Each row is a point. Each copy is the shape, with its points in the same order, turned, moved and blurred by noise. Say if it was mirrored as well.

Shape, 5 rows:
48  -26
24  -12
54  3
49  8
-76  13
Copy 1, 5 rows:
-11  48
2  27
17  45
25  45
5  -80
Copy 1 is: mirrored
Copy 2:
-16  59
1  37
27  69
25  60
18  -66
Copy 2 is: mirrored

Shape:
-92  5  -7
22  -58  -50
-9  -55  -12
14  21  -49
7  33  32
-1  7  64
Copy 1 (6 x 3):
-82  -28  -21
53  -75  -20
16  -71  5
31  3  -30
-4  20  54
-10  -11  80
Copy 1 is: only turned
Copy 2, 6 rows:
33  66  -56
-32  -48  -52
25  -28  -39
-65  17  -30
-12  42  26
32  25  50
Copy 2 is: mirrored
Copy 3:
-72  -16  56
6  -52  -49
1  -52  3
-17  24  -30
24  41  40
38  8  68
Copy 3 is: only turned
Copy 4:
-86  -5  -3
43  -23  -41
8  -42  -10
18  45  -13
-4  21  64
-9  -15  83
Copy 4 is: only turned

Shape:
56  23  -53  19
72  -12  52  61
-39  -10  28  -30
-29  -15  25  -7
51  40  -61  -55
-13  -12  10  -11
36  20  -73  -40
41  1  81  32
42  58  -29  23
36  32  -12  -35
Copy 1 (10 x 4):
31  -30  -59  13
-13  -63  1  -76
-34  14  59  30
-42  5  40  17
70  -10  -29  58
-24  -5  29  22
52  -16  -41  73
-14  -29  47  -74
24  19  -57  -20
39  -2  5  19
Copy 1 is: mirrored
Copy 2, 10 rows:
6  17  -52  67
59  15  73  72
15  -35  7  -49
17  -41  11  -26
33  22  -98  14
19  -38  2  -12
15  2  -92  32
64  11  78  11
8  51  -26  47
37  19  -42  4
Copy 2 is: only turned
Copy 3, 10 rows:
66  -33  -43  48
-2  -68  54  41
-19  21  -18  -46
-29  2  -16  -38
100  15  -49  -7
-8  -5  -20  -23
75  7  -77  -4
-8  -18  72  17
47  9  -26  61
53  18  -26  -5
Copy 3 is: only turned

Shape, 9 rows:
-18  30  55  -5
-38  -37  28  105
10  38  -29  12
42  18  -29  9
-21  -52  25  69
35  51  61  5
51  48  -23  -3
32  48  -14  -11
18  14  47  -20
Copy 1 (9 x 4):
23  14  75  8
8  -25  15  129
15  35  -10  -7
47  7  -38  -13
25  -45  15  88
78  38  55  -9
46  38  -17  -27
45  44  -5  -35
52  -10  49  -17
Copy 1 is: only turned
Copy 2:
-22  58  14  -21
-24  3  28  105
11  34  -61  6
34  28  -55  4
-7  -7  24  68
14  98  14  -26
38  55  -66  -16
26  55  -55  -25
7  50  16  -28
Copy 2 is: only turned
Copy 3:
-36  41  50  -17
62  66  -5  -81
3  17  -6  36
18  -14  5  34
40  30  0  -79
-9  28  87  18
7  -9  24  59
-9  2  23  51
-28  2  62  -9
Copy 3 is: mirrored

Shape (9 x 6):
-14  -7  132  10  -18  -4
6  40  72  -21  -32  -25
-58  -84  -11  -90  15  -29
37  -42  17  22  -6  33
-54  2  6  -13  -44  -4
0  28  -9  24  -35  15
-31  51  -19  6  5  34
-47  35  -3  -8  -1  22
-5  33  5  16  82  -84
Copy 1, 9 rows:
-39  -109  -6  -51  -41  -13
-29  -29  -12  -42  -70  -19
96  -28  -1  48  31  -29
-24  -19  -37  -51  51  22
-14  -8  33  19  -14  9
-45  28  13  -34  -1  21
-5  33  51  -48  -11  38
4  12  51  -28  -18  29
24  18  49  -92  2  -96
Copy 1 is: mirrored
Copy 2, 9 rows:
-57  -67  54  7  27  -90
-21  -16  31  -13  -24  -74
60  -9  -30  -50  86  17
-15  -57  -16  65  0  0
12  -10  61  -22  2  16
-14  -19  25  12  -58  10
-20  -50  7  -37  -60  32
-18  -42  16  -41  -42  13
-86  42  -73  -60  -21  -27
Copy 2 is: mirrored
Copy 3, 9 rows:
-3  -13  69  -62  112  12
52  20  41  -52  56  25
-90  33  -19  -55  -30  -16
-6  -47  4  16  25  44
4  6  59  -36  -24  -13
52  -18  49  12  -9  11
22  27  69  47  -4  -4
11  35  64  19  1  -8
39  32  -43  26  52  -83
Copy 3 is: only turned
Copy 4, 9 rows:
-67  73  -8  13  11  59
-13  27  -52  -10  -8  44
-40  -81  66  34  -79  16
17  37  43  22  15  -32
12  -35  3  38  10  53
46  -8  -10  17  43  7
38  -40  14  -27  54  25
19  -40  14  -12  35  41
-72  -60  -42  -38  34  -49
Copy 4 is: only turned
